Every row gives one point. A path goes straight from each point to the next, and from the last back to the first. The post is the endless flat space through its rows: a point in 2 columns, a line in 3, a plane in 4, and so on, so that a path can go around it. Count how often the path circles the post. Going back the other way cancels.

Post (1 x 2):
| +0.14 | -0.14 |
Path (23 x 2):
| +0.73 | -0.68 |
| +0.23 | -0.58 |
| -0.37 | -0.51 |
| -0.26 | +0.10 |
| +0.03 | +0.26 |
| +0.61 | +0.15 |
| +0.81 | -0.31 |
| +0.14 | -0.36 |
| -0.27 | -0.72 |
| -0.40 | -0.12 |
| -0.37 | -0.42 |
| -0.57 | +0.06 |
| +0.16 | +0.12 |
| +0.53 | +0.14 |
| +0.35 | -0.22 |
| +0.21 | -0.40 |
| -0.35 | -0.76 |
| -0.24 | -0.01 |
| -0.01 | +0.23 |
| +0.46 | +0.44 |
| +0.46 | -0.12 |
| +0.20 | -0.38 |
| -0.04 | -0.91 |
Times around: 3

Post (7 x 8):
| -0.06 | -0.17 | -0.64 | -0.84 | +0.64 | +0.14 | -0.18 | -0.21 |
| -0.09 | +0.32 | +0.12 | +0.09 | +0.22 | +0.35 | -0.01 | +0.46 |
| +0.14 | +0.06 | -0.61 | -0.96 | -0.07 | +0.26 | +0.39 | -0.61 |
| +0.09 | +0.40 | +0.97 | +0.36 | -0.36 | -0.46 | -0.44 | +0.08 |
| +0.17 | +0.10 | +0.50 | +0.00 | -0.50 | +0.04 | -0.66 | +0.56 |
| +0.37 | +0.48 | -0.03 | +0.43 | -0.25 | -0.05 | -0.64 | +0.19 |
| +0.18 | +0.05 | -0.35 | -0.76 | -0.15 | -0.59 | +0.15 | +0.22 |
Path (12 x 8):
| +0.27 | +0.15 | -0.26 | +0.20 | +0.52 | -0.25 | -0.06 | +0.68 |
| -0.49 | -0.35 | +0.24 | -0.52 | +0.21 | -0.24 | +0.16 | -0.11 |
| -0.18 | +0.28 | +0.22 | -0.33 | -0.31 | +0.17 | -0.17 | -0.14 |
| +0.22 | +0.38 | -0.20 | -0.31 | -0.18 | +0.26 | -0.16 | +0.57 |
| +0.43 | +0.17 | +0.64 | -0.57 | -0.07 | -0.06 | -0.18 | +0.45 |
| +0.11 | +0.52 | +0.61 | +0.01 | -0.15 | +0.46 | -0.27 | -0.05 |
| -0.47 | +0.29 | -0.50 | -0.86 | +0.72 | -0.15 | -0.26 | +0.35 |
| -0.31 | +0.32 | +0.36 | -0.22 | -0.43 | -0.10 | +0.55 | -0.01 |
| -0.17 | +0.03 | +0.41 | +0.25 | -0.20 | -0.42 | -0.45 | +0.24 |
| +0.09 | +0.82 | -0.57 | +0.77 | -0.14 | +0.68 | -0.22 | +0.87 |
| +0.14 | +0.69 | -0.25 | -0.71 | -0.19 | +0.00 | -0.21 | -0.07 |
| +0.91 | +0.10 | -0.24 | -0.90 | -0.29 | -0.70 | -0.21 | -0.38 |
Times around: 1

Post (11 x 12):
| -0.01 | -0.06 | +0.48 | -0.38 | -0.11 | -0.18 | +0.31 | +0.01 | -0.09 | -0.18 | +0.65 | -0.23 |
| +1.19 | +0.26 | +0.05 | +1.92 | +0.54 | -0.56 | -0.79 | -0.22 | +0.17 | -0.93 | -0.53 | -0.44 |
| -0.02 | +0.33 | +0.18 | +0.15 | +0.83 | +0.26 | +0.17 | -0.33 | +0.20 | -0.45 | +0.04 | +0.87 |
| -0.07 | +0.46 | -0.63 | +0.34 | +0.02 | +1.41 | -0.20 | +0.62 | -1.21 | +0.21 | -0.53 | +0.04 |
| -0.05 | -0.10 | +0.13 | -0.17 | -0.36 | +0.04 | -0.26 | -0.25 | +0.80 | +0.16 | +0.02 | -0.05 |
| -0.32 | -0.15 | -0.09 | -0.38 | +0.27 | -0.29 | +0.32 | -0.33 | +0.21 | +0.21 | +0.37 | -0.37 |
| -0.22 | -0.23 | +0.02 | -0.48 | +0.11 | -0.22 | -0.61 | +0.07 | -0.13 | +0.20 | +0.14 | +0.05 |
| -0.39 | +0.26 | -0.53 | +0.16 | -0.06 | +0.72 | -0.17 | -0.36 | -0.70 | -0.14 | -0.02 | +0.49 |
| -0.47 | -0.26 | +0.47 | -0.30 | -0.01 | -0.25 | -0.14 | -0.32 | -0.43 | -0.12 | -0.59 | -0.32 |
| +0.04 | -0.21 | -0.05 | -0.43 | -0.34 | -0.44 | +0.32 | +0.01 | -0.20 | +0.02 | -0.29 | -0.01 |
| +0.32 | -0.36 | +0.32 | -0.25 | +0.05 | +0.03 | -0.27 | -1.00 | +0.25 | +0.57 | +0.02 | +0.43 |
Path (24 x 12):
| -0.08 | -0.47 | -0.02 | -0.23 | +0.35 | +0.02 | -0.06 | -0.05 | -0.66 | -0.60 | -0.18 | -0.40 |
| +0.33 | +0.37 | -0.45 | +0.13 | +0.52 | +0.10 | -0.55 | -0.27 | +0.43 | -0.42 | -0.12 | +0.35 |
| -0.14 | +0.23 | -0.53 | -0.56 | -0.24 | -0.67 | -1.30 | -0.17 | +0.21 | +0.59 | +0.16 | +0.26 |
| +0.47 | +0.25 | +0.15 | +0.79 | +0.16 | -0.05 | -0.34 | -0.34 | -0.31 | +0.19 | +0.04 | -0.23 |
| -0.25 | -0.31 | -0.28 | +0.16 | -0.07 | -0.07 | +0.48 | -0.18 | +0.28 | +0.15 | -0.40 | +0.20 |
| +0.13 | -0.53 | +0.01 | -0.16 | +0.06 | -0.02 | -0.21 | -0.31 | -0.97 | -0.11 | -0.56 | +0.19 |
| +0.16 | +0.00 | -0.50 | -0.06 | -0.12 | +0.22 | +0.13 | -0.53 | +0.79 | -0.39 | +0.02 | -0.37 |
| -0.30 | +0.00 | +0.25 | -0.87 | +0.21 | -0.55 | -0.03 | -0.27 | +0.15 | -0.02 | +0.49 | -0.23 |
| +0.14 | +0.20 | +0.06 | +0.24 | +0.42 | +0.20 | -0.10 | -0.45 | -0.97 | +0.16 | +0.04 | +0.14 |
| +0.23 | +0.30 | +0.70 | +0.64 | +0.00 | +0.30 | +0.84 | +0.43 | +0.36 | -0.09 | +0.23 | +0.08 |
| -0.34 | -0.22 | -0.39 | +0.23 | +0.40 | +0.49 | -0.01 | -0.10 | -0.60 | +0.13 | +0.32 | +0.24 |
| +0.02 | -0.06 | +0.88 | +0.71 | -0.47 | +0.63 | -0.34 | +0.09 | +0.72 | -0.03 | -0.41 | +0.24 |
| -0.39 | -0.37 | -0.14 | -0.33 | +0.53 | -0.33 | +0.43 | -0.55 | +0.13 | -0.01 | -0.10 | +0.20 |
| -0.14 | -0.30 | -0.23 | -0.39 | -0.01 | -0.10 | +0.24 | -0.15 | +0.08 | +0.16 | -0.39 | -0.41 |
| -0.07 | -0.20 | -0.49 | -0.51 | -0.10 | -0.61 | -0.07 | -0.32 | +0.21 | +0.49 | -0.62 | -0.41 |
| +0.03 | +0.16 | +0.74 | +0.05 | -0.32 | -0.53 | -0.72 | -0.46 | +0.32 | -0.58 | +0.31 | +0.19 |
| -0.40 | +0.50 | +0.23 | +0.33 | +0.29 | +1.02 | +0.29 | +0.22 | -1.31 | +0.43 | +0.37 | -0.18 |
| -0.17 | -0.11 | +0.19 | +0.29 | -0.38 | +0.45 | +0.15 | +0.74 | +1.07 | +0.02 | +0.17 | +0.05 |
| +0.35 | -0.42 | -0.13 | +0.85 | +0.14 | +0.26 | +0.49 | -0.36 | -0.05 | -0.38 | -0.23 | -0.22 |
| +0.42 | -0.20 | +0.28 | -0.10 | -0.22 | -0.43 | +0.48 | -0.18 | -0.09 | -0.82 | -0.63 | -0.09 |
| +0.57 | +0.02 | +0.71 | -0.25 | +0.17 | +0.22 | -0.58 | -0.30 | +0.37 | +0.23 | +0.00 | -0.03 |
| -0.70 | +0.59 | -0.23 | +0.03 | +0.75 | +0.33 | -0.47 | +0.84 | +0.15 | -0.38 | -0.34 | +0.26 |
| -0.06 | -0.14 | -0.03 | -0.19 | +0.55 | +0.06 | -0.08 | -0.32 | -0.28 | +0.50 | -0.02 | +0.57 |
| +0.18 | -0.35 | +0.15 | +0.19 | -0.07 | +0.07 | +0.06 | -0.11 | -0.52 | +0.03 | -0.02 | -0.03 |
Times around: 4

Post (17 x 18):
| +0.19 | +0.22 | -0.23 | -0.20 | -0.02 | -0.32 | +0.78 | +0.06 | +0.05 | +0.16 | -0.21 | +0.01 | -0.49 | -0.14 | +0.21 | +0.03 | -0.20 | +0.07 |
| -0.25 | +0.37 | -0.27 | +0.14 | -0.12 | -0.63 | -0.17 | -0.08 | -0.47 | -0.02 | -0.34 | -0.10 | +0.24 | -0.10 | +0.06 | +0.02 | -0.27 | -0.25 |
| +0.12 | +0.00 | -0.15 | -0.37 | -0.04 | +0.04 | -0.11 | +0.03 | +0.14 | +0.13 | +0.44 | +0.00 | +0.72 | -0.54 | +0.28 | +0.38 | -0.16 | +0.01 |
| -0.76 | -0.25 | +0.33 | -0.46 | -0.12 | +0.56 | -0.01 | +0.34 | +0.43 | +0.01 | -0.09 | -0.73 | -0.29 | +0.05 | -0.08 | -0.09 | +0.79 | -0.08 |
| +0.46 | +0.24 | -0.34 | +0.13 | -0.78 | +0.01 | +0.39 | -0.36 | +0.31 | -0.41 | +0.02 | -0.11 | +0.37 | -0.20 | -0.22 | -0.19 | -0.42 | +0.75 |
| +0.09 | +0.15 | -0.49 | +0.20 | +0.14 | +0.06 | -0.18 | -0.12 | +0.34 | -0.19 | -0.19 | -0.21 | -0.38 | -0.36 | -0.37 | -0.10 | -0.33 | +0.21 |
| +0.17 | -0.12 | -0.13 | +0.22 | -0.07 | -0.25 | -0.58 | +0.16 | +0.30 | -0.51 | +0.20 | +0.30 | +0.30 | +0.28 | +0.16 | +0.00 | +0.57 | -0.22 |
| -0.18 | +0.71 | -0.12 | -0.11 | -0.17 | +0.16 | +0.59 | -0.04 | -0.47 | -0.30 | +0.31 | +0.17 | -0.88 | -0.10 | +0.24 | -0.17 | -0.11 | +0.02 |
| +0.31 | +0.31 | +0.07 | -0.15 | +0.39 | -0.24 | -0.40 | -0.33 | +0.08 | +0.15 | -0.42 | +0.37 | +0.48 | -0.22 | -0.09 | +0.76 | -0.61 | -0.38 |
| -0.26 | -0.04 | +0.80 | -0.06 | +0.35 | +0.34 | -0.07 | +0.82 | +0.17 | -0.12 | +0.06 | -0.24 | +0.11 | +0.05 | -0.36 | -0.39 | -0.08 | +0.13 |
| -0.52 | -0.19 | +0.42 | -0.31 | -0.69 | -0.45 | -0.18 | +0.53 | -0.66 | +0.12 | +0.32 | -0.22 | -0.73 | +0.26 | -0.17 | -0.38 | -0.03 | -0.16 |
| +0.10 | -0.18 | +0.38 | +0.26 | +0.24 | +0.23 | -0.50 | -0.14 | +0.15 | +0.85 | -0.15 | -0.78 | +0.59 | +0.73 | +0.80 | -0.51 | -0.16 | +0.23 |
| -0.24 | -0.38 | +0.53 | +0.33 | +0.36 | +0.35 | -0.01 | -0.11 | +0.15 | +0.24 | +0.15 | -0.33 | +0.19 | -0.26 | +0.61 | +0.55 | +0.31 | +0.25 |
| +0.04 | +0.35 | -0.16 | +0.11 | -0.15 | +0.04 | +0.67 | +0.10 | -0.33 | -0.06 | +0.42 | -0.04 | -0.17 | -0.18 | -0.13 | +0.33 | -0.26 | -0.57 |
| +0.16 | -0.53 | -0.57 | +0.27 | -0.79 | +0.35 | -0.32 | +0.63 | -0.31 | +0.04 | -0.16 | -0.30 | +0.23 | +0.33 | +0.02 | -0.60 | +0.78 | +0.69 |
| -0.02 | -0.37 | -0.21 | -0.51 | -0.07 | +0.20 | +0.10 | +0.23 | -0.04 | -0.27 | -0.30 | -0.50 | +0.15 | +0.18 | +0.05 | -0.20 | -0.21 | +0.25 |
| +0.26 | -0.10 | +0.13 | -0.04 | +0.44 | +0.22 | +0.08 | -0.15 | +0.22 | +0.05 | -0.76 | -0.16 | -0.15 | -0.65 | -0.05 | +0.06 | -0.06 | -0.40 |
Path (31 x 18):
| +0.31 | +0.54 | +0.68 | +0.07 | +0.51 | -0.18 | +0.35 | +0.35 | +0.49 | +0.02 | -0.68 | -0.34 | -0.39 | -0.23 | +0.83 | -0.82 | -0.18 | +0.35 |
| +0.07 | -0.12 | +0.19 | +0.05 | -0.11 | +0.20 | -0.54 | +0.49 | +0.72 | -0.72 | -0.10 | +0.01 | +0.12 | +0.70 | -0.33 | -0.23 | +0.02 | -0.19 |
| -0.38 | -0.53 | -0.39 | +0.01 | -0.40 | +0.56 | -0.56 | -0.16 | -0.79 | +0.62 | +0.60 | +0.15 | -0.40 | -0.33 | +0.40 | +0.45 | -0.15 | +0.00 |
| -0.05 | -0.49 | -0.43 | -1.04 | -0.57 | -0.07 | -0.18 | -0.18 | +0.10 | -0.48 | -0.31 | +0.03 | -0.34 | +0.32 | +0.39 | -0.38 | -0.05 | +0.66 |
| +0.00 | -0.14 | -0.14 | +0.23 | -0.14 | +0.05 | +0.40 | +0.43 | -0.23 | +0.05 | -0.27 | -0.28 | -0.26 | +0.07 | -0.33 | +0.15 | -0.21 | -0.48 |
| -0.37 | -0.02 | +0.14 | -0.42 | +0.28 | -0.38 | -1.33 | +0.65 | +0.45 | -0.16 | +0.07 | -0.47 | +0.40 | +0.42 | -0.08 | -0.30 | -0.28 | -0.61 |
| +0.29 | +0.32 | +0.24 | +0.28 | +0.37 | -0.20 | -0.36 | +0.59 | +0.59 | +0.39 | -0.91 | -0.73 | +0.59 | +0.76 | -0.32 | -0.71 | +0.07 | +0.12 |
| -0.03 | +0.99 | +0.70 | +0.06 | +0.70 | -0.27 | +0.29 | -0.81 | +0.40 | -0.21 | +0.33 | +0.24 | +0.00 | +0.83 | +0.38 | +0.64 | -0.25 | -0.17 |
| +0.89 | +0.32 | +0.70 | +0.04 | +0.15 | +1.15 | +0.63 | +0.24 | +0.48 | -0.35 | -0.11 | +0.07 | +0.32 | -0.09 | +0.25 | -0.30 | +0.66 | +0.91 |
| +0.30 | -0.04 | +0.50 | +0.30 | -0.08 | +0.35 | +0.18 | +0.49 | -0.18 | +0.42 | +0.29 | -0.51 | -0.15 | -0.10 | +0.53 | -0.17 | +0.06 | -0.29 |
| +1.11 | +0.21 | -0.54 | -0.50 | -0.85 | +0.57 | +0.51 | -0.29 | -0.39 | -0.01 | -0.25 | +0.66 | -0.32 | -0.57 | +0.51 | +0.48 | +0.33 | +0.05 |
| -0.01 | +0.27 | -0.47 | -0.23 | -0.18 | +0.04 | +0.08 | -0.31 | +0.35 | -0.42 | -0.30 | +0.05 | -0.29 | -0.60 | -0.03 | +0.63 | +0.26 | +0.56 |
| -0.04 | -0.42 | +0.54 | -0.45 | +0.16 | -0.75 | +0.21 | +0.05 | +0.36 | -0.10 | +0.34 | -0.04 | -0.34 | +1.01 | +0.26 | +0.31 | +0.16 | -0.53 |
| +0.28 | +0.58 | +0.11 | +0.22 | -0.20 | -0.56 | +0.26 | -0.32 | -0.46 | +0.32 | -0.63 | -0.24 | -0.36 | +0.00 | -0.15 | -0.13 | -0.25 | +0.17 |
| +0.00 | -0.43 | -0.53 | +0.46 | -0.65 | -0.11 | -1.13 | -0.17 | -0.61 | +0.17 | +0.16 | -0.89 | +0.12 | -0.18 | +0.40 | +0.31 | +0.43 | -0.48 |
| -0.16 | +0.32 | +0.24 | -0.18 | +0.00 | -0.18 | -0.13 | -0.04 | -0.04 | -0.39 | -0.51 | -0.70 | +0.41 | +0.09 | -0.01 | -0.61 | -0.22 | +0.17 |
| -0.28 | -0.36 | -0.58 | -0.16 | +0.37 | -1.15 | -0.46 | +0.00 | +0.15 | +0.09 | +0.51 | +0.09 | -0.29 | +0.33 | -0.27 | +0.49 | +0.09 | -0.35 |
| +0.71 | +0.15 | -0.97 | -0.40 | -0.53 | +0.51 | +0.81 | -0.58 | +0.01 | -0.12 | +0.04 | +0.56 | -0.39 | -0.12 | -0.09 | +0.38 | +0.11 | -0.64 |
| -0.34 | -0.10 | -0.40 | -0.35 | -0.90 | -0.31 | -0.67 | -0.02 | -0.01 | -0.50 | +0.51 | +0.07 | +0.17 | -0.61 | +0.55 | -0.35 | -0.28 | +0.82 |
| +0.51 | -0.42 | -0.08 | +0.82 | -0.44 | -0.13 | -0.12 | +0.43 | -0.14 | -0.30 | +0.54 | -0.29 | +0.31 | +0.20 | +0.43 | -0.08 | -0.20 | +0.80 |
| +0.16 | -0.10 | -0.51 | -0.77 | -0.80 | -0.86 | +0.47 | -0.13 | -0.58 | +0.40 | -0.39 | -0.67 | -0.80 | -0.65 | +0.50 | -0.12 | -0.16 | +0.68 |
| +0.35 | +0.84 | +0.52 | +0.35 | -0.15 | -0.41 | +0.33 | -0.13 | -0.43 | -0.15 | -0.26 | +0.21 | +0.60 | -0.34 | -0.23 | -0.05 | -0.63 | +0.34 |
| -0.11 | -0.21 | +1.06 | +0.05 | +0.34 | +0.09 | -0.64 | -0.55 | +1.00 | -0.87 | -0.28 | +0.14 | +0.26 | -0.15 | +0.56 | +0.39 | +0.66 | +0.80 |
| -0.45 | +0.02 | +0.58 | -0.10 | +0.58 | +0.70 | +0.07 | -0.08 | -0.21 | -0.07 | -0.17 | -0.46 | -0.42 | +0.36 | +0.43 | +0.16 | +0.28 | -0.01 |
| +0.62 | -0.17 | +0.22 | +0.71 | +0.12 | -0.01 | -0.51 | +0.40 | -0.47 | +0.86 | -0.44 | -0.38 | +0.21 | +0.38 | -0.30 | -0.48 | -0.07 | -0.02 |
| +0.38 | +0.00 | -0.18 | +0.28 | -0.34 | -0.16 | +0.52 | +0.25 | -0.45 | +0.27 | -0.06 | -0.95 | -0.23 | +0.36 | +0.19 | +0.06 | -0.26 | -0.38 |
| -0.21 | -0.22 | -0.31 | -0.24 | -0.66 | -1.14 | +0.08 | -0.01 | -0.21 | -0.38 | +0.33 | -0.33 | -0.98 | -0.34 | -0.18 | +0.19 | +0.12 | -0.16 |
| -0.48 | -0.23 | +0.40 | +0.41 | +0.45 | +0.02 | +0.06 | -0.10 | +0.29 | +0.15 | -0.59 | -0.31 | -0.16 | +0.39 | -0.02 | +0.35 | +0.84 | +0.20 |
| +0.06 | -0.11 | -0.81 | -0.63 | -0.45 | +0.31 | +0.18 | -0.05 | +0.43 | -0.96 | -0.04 | -0.15 | +0.76 | -0.56 | -0.33 | -0.28 | -0.03 | +0.27 |
| -0.85 | +0.50 | +0.19 | +0.46 | +0.40 | -0.15 | -0.62 | -0.42 | -0.42 | -0.33 | -0.94 | -0.03 | +0.32 | -0.14 | +0.28 | +0.36 | -0.21 | -0.11 |
| +0.46 | +0.39 | -0.54 | +0.35 | -0.38 | -0.17 | -0.03 | +0.13 | +0.41 | +0.47 | -0.66 | -0.64 | +0.05 | +0.83 | -0.21 | -0.18 | -0.31 | -0.28 |
Times around: 2
